Each row of a before or after table is a point. One or more steps were done to the points. Then noise was added and the rows were shuffled. The steps act on how far a point lies along the listed directions, d1 being the first. Name the steps. A step turns or swaps two directions, mirrors them in a line or flattens them onto one, adds a multiple of one to another, or multiplies one. Angles are multiples of 10 degrees, from the lower direction toward the higher: turns from -170 to 170, lines from 10 to 170 but not 90. Use the fewest steps. Two steps may share a direction if one is a turn and the other turns, adds or multiplies; they go together, in the order done. Otherwise the lowest direction goes first.
In the rows, zero is written as 128.

Directions:
(1): [104 160  94]
(2): [ 86  96 128]
(3): [107 155 168]
Before (8 x 3):
[[150 154 116]
 [149 143 148]
 [117 142 179]
 [109 124 136]
 [119 118 138]
 [151 154 125]
 [120 122 137]
 [125 119 127]]
After (8 x 3):
[[208 192 135]
 [201 160 125]
 [200 197 138]
 [108 115 123]
 [ 92  88 135]
 [109 103 126]
 [102  96 124]
 [160  86 136]]
Steps: turn d1 and d3 by 100 degrees; multiply d2 by 3

Directions:
(1): [159 154  96 103 127 174]
(2): [133 162 169 161  96 151]
(3): [122  85 164  98 122 165]
(4): [134 143 153 137 194 139]
Before (12 x 6):
[[119  65 119  79 169 125]
 [122  61 104  93 140 108]
 [131 140 117 143  91 126]
 [113 120 120 149  71 104]
 [133 122 179 134  96 200]
 [134 103 133 135 196  77]
 [140 142 129 140  83 135]
 [ 91 109 152 115 170 116]
 [140 123 125 123 112 107]
 [141 133 122 106 127 191]
 [119 118 152 115 162 116]
 [153 126 199 121 137 210]]
After (12 x 6):
[[ 96  92  93 151  96  73]
 [ 89  88 151 150 120 104]
 [151 160 140 170 181 122]
 [121  97 112  96 133 111]
 [117 184 134 146 115 134]
 [130  99 112 109 140 127]
 [178 176 149 155 119 160]
 [151 126 130 121 141 121]
 [137 112  81  98 170 133]
 [103 105 124 161  65  57]
 [129 166 147 146 115 133]
 [139 175 160 187 168 118]]
Steps: turn d1 and d3 by 140 degrees; turn d2 and d4 by -120 degrees

Directions:
(1): [102 158 116 146  98  88 109 177]
(2): [118  80 116  91 133  80  97 115]
(3): [ 97 140 131  78 167 151 130 167]
(4): [ 91 109 147 138 100 172  79 121]
(5): [ 89 100 114 179 172 122 143 131]
Before (12 x 8):
[[171 165 143  90 145 165 190 108]
 [148  60  95 130 140  72 127 113]
 [117  67 118 208 148 131 125  77]
 [ 77 115 145  80  68 117  71 135]
 [137 147 118 156  78 128 122 124]
 [120  77 123  96  71 121  83  98]
 [120 163 163 123 107 166 111 147]
 [162  94 130  69 170 165 151 118]
 [140 113 119 166 148 135 167 126]
 [139 137 117 146 157 144 174 132]
 [ 98  62 139 140 109 112  60  98]
 [135 121 123 135 109 179  98  95]]
After (12 x 8):
[[ 94  84  97 172 138 102 146 123]
 [175 165 133 206  89 156 149 103]
 [150  93 135  69 120 127 129  70]
 [125 134 105 125  87  92 112 135]
 [ 60 103 119 123 155 102 138 149]
 [153  67 129 113 162 165 148  88]
 [159 141 133 110 104 152 136 117]
 [130 126 148  73 128 109 104 132]
 [114 125 132 203 143 123 145 135]
 [127 109 110 210 137 138 153 139]
 [164 138 133 143  94 151 140 126]
 [153 115 106 129 121 125 110  98]]
Steps: turn d1 and d3 by 30 degrees; turn d2 and d5 by 100 degrees; multiply d4 by 0
